Each wall is flat, endless, passes through zero and stands at right angles to its row. A trip goes straight from one point to another. Which walls does it cross, in order?
In the rows, zero is written as 128.

Walls:
(1): [106  74]
(2): [131 110]
(3): [191  76]
(4): [123 112]
(5): [128  81]
(6): [162 114]
(7): [101 133]
Trips:
[104 144] to [108  99] => 1, 4, 5, 2, 3
[142 100] to [143  90] => none
[168 126] to [152 172] => 5, 2, 3
[118 144] to [185 192] => 7, 6, 3

Walls:
(1): [111  96 121  67 127 169 141 120]
(2): [ 41  93 121  86  85 116 122 135]
(3): [152  93 118 158 135 157  48 115]
(4): [132 114 186 131 151 123 124  66]
(5): [124 141 131 154 159 127  93 113]
(6): [162 163 147 116 182  70 152 120]
(7): [117 143 101 170 183 130 128 138]
(8): [127 103 112  66 132 152  42 163]
(9): [148 141 116 118 151  87 118 132]
(10): [103  79 118 130 174 188 116 109]
Trips:
[147 110 162 112  92 169 124 152] to [ 87  82 103 139 133 106 166 130] => 3, 8, 7
[119 150 138  75 101  87 101 137] to [173  78  86  79  64 155  74 110] => 6, 3, 9, 10

Walls:
(1): [157 122 179  94 120 119 169  92 130 116 129  96 169 177 158 156 135 130]
(2): [156 105 119 173 174 174 156 147 154 166 152 131 140 143  94 103 147 173]
(3): [164 119 137 104 125  80 109 110 142 127 137 135 125  45 100 164 138 130]
(4): [163  83 112 145 125  93 161 159 175 214 163 143 149 137 132 120 143 100]
(5): [ 90  80 136 138 135 150 168 122 213 102 137 116  91  92 141 101 124 149]
(6): [133 153 111  89 142 151 109 135  69  73  87  73 121 107 126  98 144 148]
(7): [ 82 141 163  94  99  93 161  93 156 153 136 159 120 120 120 167 107 160]
(8): [119 142 147 119 157 139  93 126  90 139 149  94 142  98  97 114 143 100]
(9): [156 145 155 149 163 155 112 160  97 185 117 164 193 125 125 178 126 113]
(10): [100  58 150 136  81 116 108  80 148 212 117 143 125  85 140  91  69 117]
Trips:
[124 121 104 126  76 148  91 139 122 133 167 139 186 151 181  78 108 112] to [167  98 167 105 128 135  95 160 154 181 132 141  97  99  91 119 174  94] => 1, 8, 2, 3, 5
[167 202 105 140  48  70 134 109 117 108  64 124  80  72 143 113  96 119] to [172 124 154 172 102  74 101 148 140 191 155 142 106 106 172 114 139 144] => 4, 6, 9, 2
[168  91 172  90 113 127  84 143 126 140 131  51 157 157 147 138  95 187] to [114 126 154  95 106 155 151  95  38 121 134 134 106 117 187 128 126 101] => 2, 3, 7, 9
[111 148 118 137  69 147 136 131 195  99 159 149  81 126 164 167 187 133] to [138 119 146 122  88 104  90 180 138 146  86 105 117 115 108 104 154 122] => 10, 7, 6, 8, 5
[145  86  86 111 143  83 100 157 164 121  96 142 188  93 128 153 132 104] to [136 119 105 143 135 136 138 171 154 182  74 136 144 138 166 136 182 126] => 2, 3, 10
[100  75  99 114 167 101 184  94 162 144 152 195 142 117 104 107  68 126] to [144 152 121 118  96 145  74  92 141 124 137 164  78 154  80  88 103 180] => 4, 3, 6, 5
